Each row of a before or after table is a point. One or more steps were done to the points. Then noise was added and the rows were shuffled. The steps act on columns, c1 being the first. What was done? A step turns or swaps two columns, mirrors them in a line or flattens them onto one, adds a multiple of one to another, or multiplies or shifts one. Angles are multiples of 10 degrees, from the lower column toward the higher: turns from -170 to 170, lines from 10 to 170 but not 90. Use the fewest steps. Two steps may share a column if one is a turn and the other turns, adds or multiplies; they go together, in the order done. Otherwise the lowest column goes first.

Before (13 x 2):
[[ 57   3]
 [ 15 -20]
 [  9  43]
 [-21 -44]
 [  3 -13]
 [ 11 -38]
 [ 32 -59]
 [  6  12]
 [ 94  58]
 [ 15  -4]
 [ -3 -42]
 [  6 -31]
 [ 20 -40]]
After:
[[-108  -16]
 [   8  -12]
 [ -35   27]
 [  13  -67]
 [  -9  -13]
 [  29  -31]
 [  11  -43]
 [ -46  -36]
 [   2  -24]
 [ -13    4]
 [  44  -20]
 [  15  -37]
 [  14  -27]]
Steps: mirror c1 and c2 in the line at 110 degrees

Before, 14 rows:
[[-15  12   4  -1 -93 -28]
 [-24  13  16 -14 -18 -12]
 [ 89   9 -36  -2  -4 -19]
 [-16  28 -10 -17   8 -26]
 [ 23  -9  42   4 -10   4]
 [ 39   1 -30   4  10 -16]
 [ -5   9 -20   2 -23  -9]
 [-10 -39 -13 -42   5 -26]
 [-25  28   7   5   4  51]
 [-34  29   4 -37   1  46]
 [-30  15  52  -3 -33 -27]
 [-20  30 -32   3  10 -23]
 [-30  14 -23  -6 -47   0]
 [ -9   8 -36 -21 -85 -13]]
After:
[[  40   -3   79    1  -45  -15]
 [ -28   -4  -20   -6   -8   85]
 [  27   -5   22  -11   12    0]
 [  -9    6  -14    1   18   47]
 [ -15    1   34    5  -12   15]
 [  16   -6  -21  -19 -109    1]
 [  21   -3   26  -10  -27  -16]
 [  31    2   -5   10   15   -4]
 [ -32    2  -46   14    4  -46]
 [  11    1  -12    7  -32   -2]
 [ -23   -6  -46  -26    0  -54]
 [  32   -1   32    3 -122    2]
 [  29   -8   16  -42    7    1]
 [  20    1  -22   -3  -61  -23]]
Steps: add -1 times c6 to c3; turn c1 and c6 by 120 degrees; flatten c2 and c4 onto the line at 80 degrees; multiply c5 by 1.3

Before, 13 rows:
[[ -10  -13  -13   56   -6    0   -1   -2  -24   17  -16]
 [-114   17  -47   -1  -12   -7    3   -3   -1   -7  -15]
 [ -12   51   -9  -21  -11   30   -6  -19  -17  -43   17]
 [ -14  -25    7  -11   36  -40    2   -7    2   -5  -31]
 [  17   21  -24   17  -26   22   21  -18    7   19   73]
 [ -13   31   23   51   32    5    7   -4   35   14   -5]
 [ -41  -52   65  -27    9  -11  -18  -24  -21   16   17]
 [ -30   -8   42  -68   22  -47  -34  -14  -40   43   45]
 [  -6   -1   59   21  -34  -28    0   26  -42   14   36]
 [ -40   30   74 -102  -61  -60  -39  -29    2   46  -27]
 [ -30  -16   13   24   11   22   50   30  -35   49    2]
 [ -37   13  -21    5   -2   30  -53   38   28  -33  -28]
 [ -29    0  -27  -54    6   -7   29   -2   13  -49   39]]
After:
[[  24   -6  -53  -44  -28  -42   30  -62  -44   14   65]
 [  12  -20   14   44  -27   24   54  -33   40   43   20]
 [  -1   17   49   26  -37   25  -44   12  -36  -12  -46]
 [ -14   18   47   22 -116   -5    3   87   -1    9  -20]
 [ -63   28 -100  -83  -39  -61  -11 -116  -40   57    0]
 [  -1  -47  -84    0  -41  -11   14  -98  -27   11   19]
 [   9   -7   27  -35  -28   -5    1   52   28  -60   10]
 [  39  -30  -20    9  -18  -35    2   -1    2    7  -28]
 [ -30   22   12   44   16   18   -4   56   26  -25   75]
 [  34   28  -26   70  -15    5  -32  -41   17   18    3]
 [ -38   -2  -34   41   -7  -25   40 -115  -16    2   38]
 [  -9  -16   19   76  -16   -4   25   25   -7   30   -5]
 [ -10   57   -5    2  -12   28   18   20  -16  -43   -8]]
Steps: swap c1 and c5; multiply c3 by 2; turn c3 and c8 by -120 degrees; shift c4 by 20; turn c7 and c9 by 70 degrees; turn c10 and c11 by 30 degrees

Before, 10 rows:
[[  6 -21 -34  -1  17   5  67 -22 -35  16  69 -49  -9 -35 -15  -9 -31  73]
 [-25  18  49  11  63   3  -2   2   3 -11  16  31 -15 -18 -12 -31  19  14]
 [-92  24 -41  21  11  22 -20 -12 -25  32   4 -62 -34   5 -12  54  -9  11]
 [  0 -51 -17  66 -32  40  26   7   8  -2  -7 -35  25 -49 -31  83 -38   9]
 [ 56   2  17  85 -46  15 -47  -9  20 -25  47  -4  35   9 -60  -9 -54  60]
 [ 96 -35  50  12   6 -13 -14  14   6 -20 -24 -65 -16 -17 -27  13  38  24]
 [ 51  25 -12  56  28  31  -4   2 -81   3  17 -36  -9 -49   5 -29   0   5]
 [-25 -15  40  10  42 -10   9  37  20  70  -3 -51  28   8  -5  43   5 -49]
 [-16  49 -11  34  35 -31   1 -46 -39  -5 -16 -31 -41 -57 -15 -12  26   6]
 [  1  15 -15   3 -11   7  13   2  32  15  13 -63 -26  -1 -56 -27 -23   4]]
After (10 x 18):
[[-22 -32  44  23 -30 -10  -3  41  15  76  -1 -56  28  -5 -12  41  -9 -60]
 [-17  93 -13 -62   9 -25  -2 -47 -45  -5 -11 -36 -39 -55   6 -10 -29 -28]
 [-28  38  48 -22  33   7   4   8  12  -9  13  28 -12 -14  -3 -27 -24 -48]
 [  1 -98 -18 -20   2  41  39  12   4   2  -3 -28  24 -81 -39  80  21  34]
 [-91  48 -42  32  25  24  21  -9 -29  34   4 -65 -28 -15   7  52   1  -8]
 [ 56   5  14 105  39  16  87  -5  19 -26  49   2  39 -68  12 -10  12  57]
 [ 98 -73  48 -15  26 -14  11  11   8 -20 -22 -61 -15 -20  12  12 -48   6]
 [  3  33 -18   1  -6   3  53   7  27  17   4 -63 -25  -8 -32 -31 -11   7]
 [  8 -36 -32 -61  76   8   4 -27 -34  15  78 -49  -7 -12 -67  -8  12   8]
 [ 57  47  -8 -25   8  32  -2   8 -81   8  21 -46  -1 -75   3 -28   2 -26]]
Steps: multiply c2 by 2; turn c4 and c14 by -60 degrees; multiply c4 by 2; turn c5 and c18 by -70 degrees; turn c15 and c17 by 150 degrees; turn c7 and c15 by -110 degrees
